Rows are points. Each copy is the shape, with its points in the same order, stretched, turned, moved and blurred by noise. Is it also mirrored, or only turned?

Shape:
[[ 1.6 -2.9]
 [-4.9 -1.1]
 [-1.6  1.1]
 [ 4.2 -0.2]
 [-0.3  2.7]
 [ 1.1 -1.4]]
Copy 1 (6 x 2):
[[ 0.8 -4.6]
 [-4.5 -0.2]
 [-1.0  0.7]
 [ 4.0 -2.4]
 [ 0.5  1.6]
 [ 1.2 -3.4]]
Copy 1 is: only turned
Copy 2 (6 x 2):
[[ 2.1  2.3]
 [-4.6  4.0]
 [-2.0 -0.3]
 [ 3.2 -2.4]
 [-2.1 -2.0]
 [ 0.9  0.8]]
Copy 2 is: mirrored
Copy 3 (6 x 2):
[[ 3.3 -1.4]
 [ 1.5  4.9]
 [-0.9  1.7]
 [-0.1 -4.4]
 [-2.7  0.2]
 [ 1.4 -0.9]]
Copy 3 is: mirrored
Copy 4, 6 rows:
[[ 2.5 -4.0]
 [ 6.4  2.5]
 [ 2.0  1.8]
 [-1.2 -4.1]
 [-0.4  2.3]
 [ 2.0 -2.7]]
Copy 4 is: mirrored

Shape, 7 rows:
[[-1.0  3.5  1.0]
 [-3.1  2.1  0.8]
 [ 1.3 -0.3  0.5]
 [-2.3 -2.2 -2.6]
 [ 3.5  4.1  0.4]
 [-0.8 -0.3 -5.5]
 [ 3.8 -2.5 -0.2]]
Copy 1:
[[-3.0 -2.7 -2.3]
 [-3.3 -0.4 -0.8]
 [ 1.4 -1.1 -1.2]
 [ 0.5  3.7 -1.2]
 [ 0.1 -4.5 -4.5]
 [ 0.7  3.7 -5.6]
 [ 4.7 -0.5 -1.3]]
Copy 1 is: mirrored
Copy 2 (7 x 3):
[[-2.3  2.4 -0.7]
 [-2.7 -0.3 -1.2]
 [ 1.3  1.0 -0.5]
 [ 0.3 -2.4 -4.7]
 [ 1.5  6.1 -0.2]
 [ 1.2  0.5 -7.7]
 [ 5.2  1.3 -0.9]]
Copy 2 is: only turned
Copy 3:
[[ 0.1  1.7  3.0]
 [-2.0  1.7  2.4]
 [ 0.7 -0.6  0.0]
 [-3.5  0.4 -2.7]
 [ 4.2  0.9  1.4]
 [-1.9  3.0 -3.9]
 [ 1.9 -2.7 -2.4]]
Copy 3 is: only turned
Copy 4:
[[ 1.3 -3.4  0.3]
 [-0.7 -2.0  0.7]
 [ 2.3  0.9 -0.3]
 [-1.6  2.2 -2.4]
 [ 5.6 -2.9 -0.6]
 [-0.6  0.7 -5.4]
 [ 4.2  3.1 -1.6]]
Copy 4 is: mirrored

Shape, 9 rows:
[[-4.5  1.0 -1.0  0.6]
 [-1.5 -2.1  3.6  1.0]
 [ 4.0 -2.8  1.3  0.9]
 [-5.1  4.4  1.2  0.9]
 [-0.5 -3.9 -2.3  1.5]
 [-0.2 -0.3  4.4  3.8]
 [ 0.8  0.6  0.0 -0.4]
 [ 0.3  0.6  4.9 -3.3]
 [-1.8 -1.3 -3.2 -3.3]]
Copy 1:
[[-5.7 -1.1  0.3 -0.4]
 [-1.2 -3.4  2.8  1.0]
 [ 4.2 -2.3  0.7  0.0]
 [-5.1  2.2  1.8  0.6]
 [-0.7 -5.1 -1.2  1.6]
 [ 0.3 -1.0  4.1  2.6]
 [ 0.1 -0.1 -1.2 -1.0]
 [ 1.1 -0.5  3.7 -3.7]
 [-3.1 -3.6 -2.6 -3.4]]
Copy 1 is: only turned
Copy 2 (9 x 4):
[[-4.5  1.2 -0.6  2.5]
 [-1.2 -2.9  3.6  1.7]
 [ 4.3 -1.5  1.9  1.7]
 [-5.8  2.8  1.5  1.2]
 [ 0.4 -2.1 -1.6  4.6]
 [-0.8 -0.1  6.7  3.2]
 [ 0.4  1.2  0.2  0.5]
 [-0.4 -2.0  2.9 -3.3]
 [-1.5 -1.5 -4.9  0.8]]
Copy 2 is: only turned

Shape:
[[ 0.4 -2.3 -0.3 -1.2 -3.0 -0.1]
 [-2.5  0.8  2.5  2.3 -0.2  4.4]
 [-0.7 -2.7 -2.2  2.4 -1.5 -2.4]
 [ 3.7 -1.5  5.2  1.4 -1.8 -1.0]
 [-2.5 -1.9 -3.0 -0.4 -1.1 -1.6]
 [ 0.1 -2.0 -2.9 -0.1 -1.5  3.7]
 [ 3.9  3.0  0.7  2.1 -1.2 -2.8]
 [-1.5 -2.1 -2.7 -0.8  6.2 -3.1]
 [ 0.3  5.6 -2.3 -4.5  1.4 -0.7]
 [ 1.5 -2.1  2.8 -0.1  2.9 -2.9]]
Copy 1:
[[ 0.7 -3.1  0.4 -1.1 -3.2 -0.6]
 [-4.4 -1.1  0.6  1.7 -0.5  5.2]
 [ 3.0 -0.6 -1.5  3.4 -3.7 -1.1]
 [ 1.3 -0.6  6.7  0.5 -0.5  0.3]
 [ 0.5 -1.2 -3.4  1.2 -3.3 -1.7]
 [ 1.1 -3.7 -2.8 -0.8 -1.9  2.4]
 [ 3.7  4.4  4.6 -0.6 -1.9  0.4]
 [ 1.2  2.3 -5.1  2.8  3.8 -4.7]
 [-1.3  4.0 -1.1 -6.0  0.6 -1.3]
 [ 0.8  1.3  1.9  1.7  2.7 -3.3]]
Copy 1 is: only turned
Copy 2:
[[ 1.8 -1.4 -0.3 -1.3 -2.8  2.8]
 [-2.2 -1.3 -0.6  5.2 -1.8 -1.2]
 [ 2.5 -5.0 -0.2 -1.4 -1.8 -0.1]
 [-0.3  1.4  2.7 -1.4 -6.0 -1.2]
 [ 1.3 -4.5 -1.3 -1.7  0.7  2.1]
 [ 4.7 -2.0 -0.6  2.7 -1.0  2.4]
 [ 2.5  1.8 -2.0 -2.6 -1.6 -4.7]
 [ 2.2 -4.6  3.5 -3.1  5.0 -0.4]
 [ 1.7  3.7 -4.1 -3.2  5.9 -0.3]
 [-0.8 -1.0  4.4 -3.2 -0.8 -1.1]]
Copy 2 is: only turned
Copy 3, 10 rows:
[[ 0.9 -1.0  0.4  0.4 -1.6 -0.3]
 [-5.6 -2.6  2.3 -0.1  1.7  0.3]
 [ 0.8 -1.5 -2.4  0.6  1.4 -3.4]
 [ 1.8 -1.1  4.8 -0.5  2.0  0.1]
 [-0.6 -1.0 -3.4 -0.6 -0.7 -2.7]
 [-1.4 -2.7 -1.1  1.9 -0.9  2.4]
 [ 1.0  3.4  0.9  0.2  3.4  0.3]
 [-0.3 -1.7 -5.3 -6.3  3.2 -0.5]
 [-2.7  4.8 -3.1 -3.2 -0.9  3.7]
 [ 1.3 -1.3  0.4 -4.7  3.7 -0.4]]
Copy 3 is: only turned
Copy 4:
[[ 0.1 -0.5 -0.8  1.6 -4.0 -0.5]
 [ 2.0  6.0  1.6 -2.3 -0.9  1.0]
 [ 0.5 -1.3 -0.8  4.7  0.8 -0.7]
 [ 3.1 -0.7  5.7  0.7 -4.4  0.8]
 [-1.0 -1.2 -2.9  2.5  0.5 -1.3]
 [ 2.7  1.6 -3.8  0.9 -2.3  1.4]
 [ 0.8 -1.9  4.9  2.4 -0.3  4.4]
 [ 1.5 -4.7 -2.7 -1.5  5.7 -1.1]
 [-4.5 -2.9 -0.8 -3.3  1.3  5.3]
 [ 2.2 -3.9  3.0 -1.1  0.6 -0.8]]
Copy 4 is: mirrored

Shape (14 x 8):
[[ 2.7 -0.9  0.4 -1.9  5.2  0.5  2.6 -2.8]
 [-3.9  0.5  4.9 -0.3 -0.6  3.3 -1.1  6.0]
 [-0.1  2.7  0.4  2.3 -2.2  3.9 -0.1  3.4]
 [ 2.6 -1.6 -1.1  0.4  1.8 -2.5  4.2 -1.8]
 [ 1.8  1.5  3.6 -2.6 -3.1 -0.6 -4.4  3.5]
 [ 1.8  4.6  5.0 -0.2 -0.3 -2.4 -3.9  1.5]
 [ 4.6 -2.6  0.5  1.1  2.6 -0.5  2.2 -2.7]
 [-0.3 -1.1  2.2  2.0 -0.9  1.4  1.5 -2.6]
 [ 4.1  4.7  4.1 -0.3  0.6 -2.4 -2.0  3.0]
 [-0.7 -2.7 -2.8  2.2  2.2 -1.0  1.8 -1.0]
 [-2.3  2.6  1.0 -1.0 -2.9  4.1 -1.5  2.3]
 [ 1.2  1.0 -3.6  1.0 -1.4  1.0 -2.1 -0.4]
 [ 0.2  1.4  2.3 -0.4  3.4 -2.0  0.8 -2.2]
 [ 1.9 -3.9 -0.8  3.0  5.6  1.0  1.2 -3.3]]
Copy 1:
[[ 1.6 -3.4 -3.0  4.5  0.8 -0.7  0.7  1.2]
 [-2.6  3.6  0.8  1.3  1.6  3.0  4.9 -2.6]
 [ 1.2  2.5  1.1 -1.1 -0.9  1.7  4.6 -0.1]
 [-0.4 -3.8 -0.1  3.5 -1.6 -3.3  0.3  2.0]
 [ 1.2  5.7  2.8  0.9  3.8 -2.6  2.0 -1.7]
 [ 0.6  1.8  1.4  0.2  6.5 -3.1  3.2  0.7]
 [ 2.3 -2.3  0.6  3.7  0.6 -0.7 -0.7  2.3]
 [ 1.1 -2.4  2.5  0.8  0.7  0.2  1.4 -1.6]
 [ 1.1  2.4  1.0  1.4  4.9 -2.5  4.4  2.9]
 [-1.6 -3.4 -1.4  0.1 -1.6 -0.2 -1.1  1.4]
 [ 1.2  3.2  1.0 -0.6 -0.7  1.6  4.4 -3.3]
 [ 2.5  0.4  0.1 -1.7 -1.2 -0.8 -0.1 -0.2]
 [-0.8 -3.4 -1.8  1.6  3.4 -2.3  1.9  0.4]
 [ 0.6 -5.6 -1.7  2.1  0.6  2.1 -2.0  2.1]]
Copy 1 is: mirrored
Copy 2:
[[ 4.3 -0.7  4.1 -3.3  0.2  1.8 -4.8 -3.6]
 [-4.3 -1.0 -3.6 -0.6  7.6  0.5 -2.9  3.7]
 [-1.8  4.1 -2.1  2.8  3.9  3.9 -1.8  1.9]
 [ 4.9  3.4  5.2 -2.7  1.3  0.3 -1.2 -1.1]
 [ 2.2 -2.8 -4.2  1.9  3.5  1.3  3.0  2.7]
 [ 3.7 -2.3 -3.5  4.2  4.7 -0.7  0.1 -0.6]
 [ 5.4  1.3  5.8 -1.0 -0.8  1.7 -3.6  0.8]
 [-1.6  1.3  4.7  1.9  0.7 -0.2 -2.4  1.2]
 [ 6.9 -1.0 -3.1  3.1  5.2  1.4  0.1 -0.8]
 [ 0.9  5.5  2.7 -2.4 -0.7 -1.1 -3.2  1.1]
 [-4.4  0.7 -3.5  0.8  3.0  3.1  0.2  0.7]
 [ 0.9  4.7 -1.8  1.1 -2.1  2.6  0.4  0.6]
 [ 2.7 -0.9  2.2 -0.6  2.8 -1.7 -3.3 -3.0]
 [ 2.7  2.4  5.5 -1.7 -2.7  0.1 -8.3  0.5]]
Copy 2 is: mirrored
Copy 3:
[[ 6.4  1.9  0.8 -2.5  1.4  2.9  1.5  0.4]
 [-1.9 -5.8  6.5  2.8  1.3  0.3  0.8  0.6]
 [-1.1 -4.2  2.4  2.2 -3.0  3.5 -1.6  2.0]
 [ 5.7 -0.5 -2.7 -2.1 -1.1  1.3  2.5 -0.1]
 [-1.7 -0.6  3.0  5.2 -0.6 -2.9 -1.9  2.4]
 [-0.7  0.8  2.1  6.7 -1.3  0.6  1.1  0.5]
 [ 5.7 -0.2 -2.2 -1.6  0.7  1.7 -0.6 -1.6]
 [ 1.6 -1.7  1.2 -2.0 -2.2  1.8  0.0 -3.1]
 [ 1.7  0.0  1.0  7.4 -0.6  1.2  1.1  2.2]
 [ 1.5 -1.4 -2.4 -3.7  0.1  2.2  2.0  0.1]
 [-2.0 -2.3  5.0  1.2 -3.2  1.6 -1.2  2.2]
 [-1.7  0.6 -1.3 -0.4 -2.7  1.8 -2.0  2.9]
 [ 3.1  1.4  1.1  0.1 -0.6  2.6  3.7 -0.7]
 [ 3.2  0.2 -2.3 -4.0  3.0  4.4  0.2 -2.4]]
Copy 3 is: only turned

Shape:
[[-0.7  1.0 -1.9 -1.1 -2.1 -0.7 -4.8  0.1 -2.2]
 [ 3.0  4.0  1.1  1.1 -2.1  2.2 -3.7  5.1 -5.0]
 [-1.5  0.1  3.6 -1.9  3.2 -3.8 -2.9  0.6  2.6]
 [ 3.4  3.7 -2.1 -7.4  0.4  3.2 -3.4  1.8  0.9]
 [ 1.0  2.5 -1.0 -0.9  0.1  2.3 -6.5  1.1 -2.5]
 [-1.0  3.6 -3.6 -1.7 -0.9 -0.6  0.1 -0.6  0.9]
 [ 3.0  1.3 -5.2 -0.5  0.6  0.1  1.4 -1.7  2.1]
 [-1.5 -0.7 -0.7 -2.1  1.8 -0.7 -0.7 -0.5 -2.3]
 [-4.1  1.3 -5.0 -1.4  2.0 -1.0 -1.5  0.9 -3.6]
 [-6.0 -1.0 -3.6 -0.7  0.1  1.4 -0.7  1.4 -0.6]
 [ 2.0  0.5  0.8 -0.9 -0.1 -0.7 -3.4 -0.1 -2.3]
 [-4.7  1.1 -1.2  3.8 -0.7 -0.6  0.1 -5.1 -3.0]
 [ 2.1  2.3  1.5  0.6 -5.4  0.1 -0.4  1.2 -1.4]]
Copy 1, 13 rows:
[[-3.1 -2.3 -3.8  0.0 -1.7  3.0 -3.4 -1.6 -0.1]
 [ 2.7  0.4 -6.6  1.6 -2.6  6.5 -6.2  0.1 -2.1]
 [-2.2 -0.7  2.3 -1.2  3.7 -1.0 -5.6  4.4  2.8]
 [ 2.0 -1.7 -2.3 -5.4 -1.8  8.9 -2.7 -1.2  4.9]
 [-1.1 -2.3 -4.0  1.1 -0.2  7.1 -4.9 -1.3  1.6]
 [-2.8  1.9 -2.5 -4.9 -0.5  1.4 -0.4 -1.3 -0.4]
 [ 1.6  0.4 -0.7 -4.4  0.7 -0.3  0.2 -4.1  1.4]
 [-1.9 -2.5 -0.9 -1.3  2.1  1.3  0.1  1.7 -0.1]
 [-4.2 -2.3 -6.3 -3.4  1.2  1.0  0.7  1.4 -0.2]
 [-5.4 -0.4 -4.5 -0.8  0.1 -0.1  2.3  2.6  2.8]
 [ 0.1 -2.5 -1.2  0.8  0.0  2.9 -4.1 -0.5 -0.6]
 [-7.0  1.6  0.0  2.3  2.1 -0.7  2.0 -0.8 -5.1]
 [ 1.1  2.0 -1.3  0.8 -4.7  2.6 -3.5 -1.3 -3.4]]
Copy 1 is: only turned
Copy 2:
[[-0.1  3.4 -2.6 -1.0 -1.9  0.9  1.9  0.6 -4.2]
 [-1.4  0.8  3.2  0.3 -4.5  1.7  3.8  4.1 -5.0]
 [ 1.7  2.8  0.0 -5.7 -1.5 -1.2  1.1 -3.0  3.0]
 [ 1.5  1.2  0.5 -4.0 -0.5  5.4 -2.6  3.3 -3.2]
 [ 0.1  3.1  0.7 -1.7 -0.8  4.6  3.9  1.1 -4.0]
 [ 0.3  5.1 -0.3  0.3  0.5  1.0 -2.6  0.8 -2.0]
 [ 4.1  1.9 -1.1  2.7  2.3  1.8 -2.5  1.7  0.0]
 [-0.5  0.7 -1.1 -1.6  3.0 -1.0  1.1  0.2 -1.4]
 [-2.8  4.7 -2.8 -0.7  3.9 -0.7  2.0  2.8 -2.2]
 [-4.8  2.4 -4.0  1.4  2.8  0.5  0.3 -0.2 -0.7]
 [ 2.1  0.5  0.6 -1.8 -1.0 -0.1  2.7  0.6 -3.1]
 [-1.5  4.6 -0.3  3.8  3.0 -1.7  3.3 -4.6 -3.2]
 [ 1.4 -0.5  1.6  1.9 -4.9 -0.6 -1.2  0.0 -4.9]]
Copy 2 is: mirrored
Copy 3 (13 x 9):
[[-1.4 -2.8 -1.9 -0.7 -0.4  1.2 -4.5  0.6 -1.2]
 [ 3.8 -2.8  3.8 -3.2 -2.5  4.0 -3.3  4.2 -1.7]
 [ 0.7  2.6  1.8 -0.9  2.4 -5.4 -3.2 -2.0 -1.5]
 [ 0.4  1.0 -1.7 -6.7  3.2  3.3 -0.6  4.8  1.8]
 [ 0.7 -2.4  1.5 -3.1  1.5  3.9 -4.2  1.1 -2.3]
 [-1.4  2.2 -2.5  2.5  0.5  1.5 -0.7  2.8 -1.4]
 [ 1.2  2.9 -4.9  2.2  2.4  3.4  1.5  0.7  0.3]
 [-0.3 -2.0 -1.9  0.0  1.3 -1.4  0.5 -0.2 -2.1]
 [-2.2 -3.5 -2.0  2.8  1.9  0.5 -1.7  3.7 -2.8]
 [-4.7 -3.7  0.6  4.0  1.4  0.0  0.4  0.7  0.4]
 [ 2.1 -1.4 -1.8 -2.6 -0.1  0.2 -2.1 -0.7 -1.6]
 [-4.0 -0.8 -2.2  4.7 -2.5  0.8  1.0 -2.5 -5.8]
 [ 1.8  0.3  0.2 -1.4 -4.8  1.4 -0.8  0.9  0.3]]
Copy 3 is: only turned
